Each row is a point. The ring and each string are closed loops that go straight from each point to the next, and from the last back to the first. Before rounding, they use only three directions, however many columns there are. Count how often each string passes through the ring. Passing back the other way cancels.
In the rows, 128 means zero.

Ring:
[[209 126 145]
 [189 147 147]
 [134 153 149]
 [ 95 127 147]
 [ 77  78 150]
 [ 87  47 157]
 [138  23 166]
 [182  39 160]
 [208  70 151]]
String:
[[142 130 200]
 [151 122 185]
 [158 113 132]
 [179 153 112]
 [187 199 127]
 [162 204 161]
 [143 175 116]
 [141 139 107]
 [142 117 152]]
Times through: 0

Ring (7 x 6):
[[217 106 150 117 157 184]
 [177 188 181 146 128 182]
 [108 210 177 166 109 151]
 [ 55 185 162 173 102 113]
 [ 50 100 131 155 120  85]
 [ 96  55 111 132 142 103]
 [179  55 116 111 163 154]]
String, 14 rows:
[[ 37  78 164 163 109  48]
 [ 13  90 128 162 112  59]
 [ 21 102  93 154 123  89]
 [ 80 118  98 142 135 132]
 [108 100 179 151 121  95]
 [100  77 180 150 121  78]
 [113 109 133 140 135 129]
 [ 83  78  64 127 150 133]
 [ 84  32  76 123 153 104]
 [102  19 132 130 142  77]
 [121  63 179 143 128  85]
 [110 103 133 140 134 124]
 [ 66  90  79 137 140 120]
 [ 24  73  88 148 128  79]]
Times through: 1

Ring (8 x 9):
[[194 137 107 116 137 140  88 111 142]
 [163 191 114 123 136 125 110 112 147]
 [111 201 125 138 138 118 134 114 141]
 [ 69 161 140 151 141 122 146 116 124]
 [ 62 101 140 154 144 135 139 118 112]
 [ 91  56 123 146 146 148 119 119 112]
 [141  48 105 131 145 155  96 118 121]
 [183  82 102 119 141 151  84 114 132]]
String:
[[156 164 160 130 131 129 111 104 123]
 [147 150 127 129 137 132 111 112 133]
 [140 134 136 132 137 135 111 111 126]
 [167 156 156 126 131 132 104 104 124]
 [196 203 140 116 129 124  99 103 142]
 [178 230  86 117 138 119 109 115 167]
 [140 205  69 126 144 122 120 123 166]
 [142 249 120 128 135 110 128 112 155]
 [135 221 163 134 130 114 128 104 132]
 [132 145 149 135 135 131 117 109 122]
 [133 192 165 135 131 120 125 105 125]
 [136 239 138 131 133 112 130 109 145]
 [160 238 150 126 129 113 120 104 142]]
Times through: 0

Ring (7 x 11):
[[220 149 131  93 143 152 158 108 140 145 158]
 [162 199 122 105 158 162 132 117 112 147 150]
 [ 76 199 119 124 155 159 107 104  87 147 133]
 [ 34 144 118 134 140 144 107  77  89 144 120]
 [ 59  90 102 129 133 132 127  62 115 136 119]
 [164  62 100 105 131 129 164  68 155 133 137]
 [219 103 124  93 134 141 169  91 154 141 153]]
String (20 x 11):
[[143  99 153 112 118 137 145  78 123 148 140]
 [137 106  73 109 152 139 149  80 144 130 134]
 [153  67  38 105 157 130 165  69 170 119 132]
 [133 120 101 111 145 142 142  84 131 137 136]
 [142  98 132 111 126 137 147  77 129 143 138]
 [144  77 153 112 112 132 150  70 128 147 138]
 [131 101 117 113 133 138 144  77 130 140 135]
 [123  87  54 112 154 134 150  72 150 125 128]
 [107  55  28 115 156 126 155  58 162 117 121]
 [ 85  30  86 123 125 119 149  45 144 129 118]
 [ 67  25  53 125 136 117 148  41 150 121 112]
 [ 62  32  77 128 128 118 143  42 139 127 113]
 [ 82  68 163 126 103 127 133  57 109 149 126]
 [112 110 156 119 118 139 134  77 110 150 135]
 [101  84 149 121 114 132 136  66 115 146 130]
 [ 89  39 131 124 109 121 144  48 128 140 123]
 [ 99  23  56 118 136 118 157  45 159 121 118]
 [118  33  32 113 149 121 163  52 170 116 121]
 [136   7  57 110 133 115 171  45 174 120 124]
 [152  43 151 110 104 124 160  59 140 144 136]]
Times through: 1

Ring, 6 rows:
[[182 126 192 106 117 137 140 152 131 120 146 105 108 139]
 [157 178 168 138 151 126 141 153 132  99 142 130 118 126]
 [103 163 130 159 152 118 135 140 120  86 122 123 130 117]
 [ 64  90 104 151 119 119 126 122 104  94 101  89 134 119]
 [ 85  47 114 124  95 126 124 120 102 114 103  69 122 130]
 [139  53 155  99  87 136 130 133 113 129 123  71 110 141]]
String:
[[137 131 208 133 113 139 140 147 130  97 135 107 137 127]
 [166 135 220 119 113 142 143 153 134 106 144 109 126 133]
 [197 135 249 104 105 149 146 160 141 115 156 109 120 139]
 [225 143 188  88 129 136 142 161 137 135 159 113  87 146]
 [191 138 154 104 135 128 138 152 128 127 146 111  92 140]
 [212 164 160 102 148 127 141 160 135 128 155 123  86 141]
 [216 202 192 116 159 130 147 168 144 113 163 141  99 135]
 [184 180 138 123 162 120 140 156 131 114 147 131  94 133]
 [146 136 131 126 139 122 135 143 121 112 131 110 106 131]
 [152 145 122 125 147 119 135 145 122 113 133 115 102 131]
 [179 203 127 133 177 115 140 157 132 107 147 142  96 128]
 [176 210 179 140 165 125 145 161 139  96 152 145 115 125]
 [165 181 220 138 137 137 146 159 140  93 149 131 132 125]]
Times through: 0
String, 13 rows:
[[151 103 223 116  94 145 140 146 129 109 137  94 132 134]
 [147 126 193 125 115 136 139 147 128 105 136 105 126 130]
 [150 131 135 122 135 123 135 143 121 114 132 108 105 132]
 [169 194 138 136 169 118 140 155 131 104 144 137 103 127]
 [130 223 123 167 187 110 140 152 130  82 135 152 121 114]
 [ 63 166 141 183 148 119 135 134 119  66 112 125 155 106]
 [ 67 114 146 161 119 125 132 128 113  82 108 100 149 115]
 [ 95 100 130 140 118 124 130 130 112 100 113  94 128 124]
 [104  84  91 127 121 118 126 126 105 115 110  86 109 130]
 [127  87 101 116 121 120 128 131 109 123 118  87 101 135]
 [131  33 103  93  92 127 124 125 103 139 114  62  94 144]
 [150  23 169  82  68 143 129 131 112 140 124  56 106 148]
 [174  64 206  87  80 147 136 144 124 132 138  76 110 146]]
Times through: 2

Ring (7 x 14):
[[156 117 149 153 149 158 124 121 124 143 133 136  97 110]
 [167 126 154 142 170 197 110 104  85 127 124 143  88 116]
 [145 132 141 118 162 179  97 105  84 106 124 121 102 122]
 [111 126 121 104 131 116  98 125 129 101 134  91 127 122]
 [ 90 108 106 103 108  78 109 146 174 108 144  80 140 123]
 [ 92  98 106 113 105  77 118 152 188 119 148  87 138 122]
 [116  98 122 137 115  98 128 147 180 138 146 108 123 115]]
String (17 x 14):
[[177 119 161 168 162 185 128 113 108 152 130 154  84 107]
 [190 116 162 153 193 249 116  96  64 134 119 172  69 120]
 [183 133 164 149 184 223 109  94  62 129 119 156  78 115]
 [148 133 147 138 148 150 109 113 108 125 129 120 105 111]
 [141 119 137 125 153 165 107 116 109 116 129 123 105 121]
 [133 117 132 125 144 147 110 122 124 118 133 116 110 120]
 [152 140 150 134 154 158 104 107  94 120 126 120 103 111]
 [166 142 158 138 169 188 102  98  73 120 121 133  92 112]
 [140 132 144 139 136 126 112 121 126 129 133 111 112 108]
 [151 116 142 133 160 181 112 114 104 123 128 135  97 121]
 [168 112 150 147 171 206 118 110  95 133 126 153  85 119]
 [167 123 161 175 142 142 133 123 134 162 136 140  95  98]
 [154 116 153 174 127 115 138 134 160 165 142 130 104  97]
 [148  97 140 160 136 142 137 136 157 155 141 138 101 111]
 [140 110 142 161 122 106 135 139 169 156 143 121 111 103]
 [132 122 138 145 122 102 122 133 154 139 140 108 118 105]
 [151 123 151 165 129 115 131 130 150 155 139 124 107  99]]
Times through: 1

Ring, 10 rows:
[[189 108  74  78  89 106  99 123 125 100 119 120 158 133]
 [188 131 114  68 102 121 102 102 112  93 160  94 182 116]
 [160 155 157  73 123 134 112  88 107  93 192  80 186 109]
 [110 170 190  92 145 142 125  88 115 100 206  86 165 114]
 [ 68 170 195 115 158 140 134 100 130 112 192 107 132 129]
 [ 37 152 166 143 160 126 141 128 152 130 144 147  89 158]
 [ 46 130 126 152 148 113 139 148 163 139 102 173  72 175]
 [ 75 110  88 147 129 101 131 159 166 138  75 183  73 180]
 [128  94  55 122 103  94 114 157 156 126  67 172  96 171]
 [167  95  53  97  90  97 103 143 141 112  86 148 127 153]]
String (19 x 14):
[[ 35 168 186 163 180 134 164 126 151 146 138 158  99 170]
 [ 30 162 171 184 186 128 177 140 161 163 105 184  85 190]
 [ 96 152 145 155 161 124 162 131 145 149 105 165 124 175]
 [ 88 121 109 126 127 110 122 140 152 123 111 153  96 159]
 [ 79  91  67 114 101  93  97 158 164 112  93 161  64 158]
 [115 126 109 122 126 113 127 134 144 125 111 149 119 157]
 [139 128 100 139 134 112 147 139 143 143  81 168 132 175]
 [179  87  33 111  90  90 113 155 147 126  53 169 124 170]
 [192  68  14  63  54  84  67 146 139  88  90 131 125 134]
 [200  84  41  52  60  95  69 129 127  80 120 109 148 120]
 [240 124  87  68  93 116 109 105 106 101 131 103 209 125]
 [198 152 135  93 127 130 134  98 108 115 147 108 202 133]
 [138 146 138 109 134 126 132 112 127 119 142 124 155 142]
 [147 163 162 112 147 135 145 101 118 123 155 116 177 140]
 [146 190 212  92 157 153 141  71  99 106 216  75 207 111]
 [ 96 180 217  73 145 150 112  73 107  83 249  58 169  92]
 [ 71 141 161  76 121 127  90 104 131  81 208  85 115 106]
 [ 90 142 147 108 134 124 120 117 136 110 159 121 122 136]
 [ 78 168 179 144 169 135 158 115 138 137 146 141 130 158]]
Times through: 1

Ring (8 x 14):
[[165 131 140 107 151  76 130 123 118  76 100 134 113 118]
 [159 193 112 113 161 125 126 150 121  91  89 123 101 115]
 [132 199  95 120 157 160 121 160 135 120  96 111 103 121]
 [ 82 157 107 130 140 172 119 152 149 154 118  99 111 134]
 [ 51  91 133 133 121 151 120 130 158 167 139  97 124 144]
 [ 52  59 134 131 115 137 119 118 164 170 148 100 135 148]
 [ 87  48 124 121 119 114 119 110 164 151 144 111 144 144]
 [141  89 134 110 137  82 126 113 136 101 118 128 129 128]]
String, 7 rows:
[[109  68  92 117 125 128 114 119 171 152 139 112 148 142]
 [171  74 149 101 140  43 130 101 124  72 112 141 130 123]
 [170  92 172 102 145  34 136 103 108  57 103 143 117 118]
 [126  78 169 113 134  64 131 106 124  93 119 129 121 128]
 [100  87 127 120 129 117 122 121 150 136 130 113 130 137]
 [ 85  88  86 125 125 158 112 131 175 171 140 102 142 145]
 [ 59  23  87 127 107 152 109 113 195 197 165  97 163 157]]
Times through: 1
String, 20 rows:
[[ 20 102 142 141 118 172 120 137 157 184 142  87 116 147]
 [ 38  88 105 136 117 179 113 135 176 194 148  89 134 151]
 [ 88 108 101 125 130 153 116 135 162 158 132 103 131 140]
 [ 93  98 136 123 131 120 123 124 145 134 127 111 123 135]
 [ 72  52 155 125 118 104 124 109 150 143 141 110 132 142]
 [ 90  62 162 121 123  90 127 108 140 125 133 116 127 137]
 [ 93  19 151 117 115  79 124  95 154 134 146 119 145 143]
 [121  34 110 112 121  93 118 102 166 136 143 121 154 142]
 [133  90 103 112 135 111 119 121 155 126 125 120 138 134]
 [127 121  93 116 140 135 117 134 155 134 120 115 130 132]
 [138 119 150 113 144  84 130 121 122  91 108 127 113 123]
 [149 132 161 110 149  73 133 122 110  75  99 132 106 118]
 [125 130 137 117 143 108 127 130 129 107 110 120 113 126]
 [152 163 154 112 156  88 133 133 106  73  91 130  97 114]
 [183 243 112 110 176 127 129 163 104  69  69 128  85 105]
 [153 249  44 119 169 200 113 182 146 131  87 107 103 118]
 [119 185  72 123 151 181 115 161 153 145 108 104 114 129]
 [107 146 104 123 142 151 119 144 147 138 116 108 117 131]
 [ 97 137 134 124 139 134 124 137 136 129 115 109 110 130]
 [ 61 131 155 133 132 144 126 138 135 143 122 101 104 135]]
Times through: 3
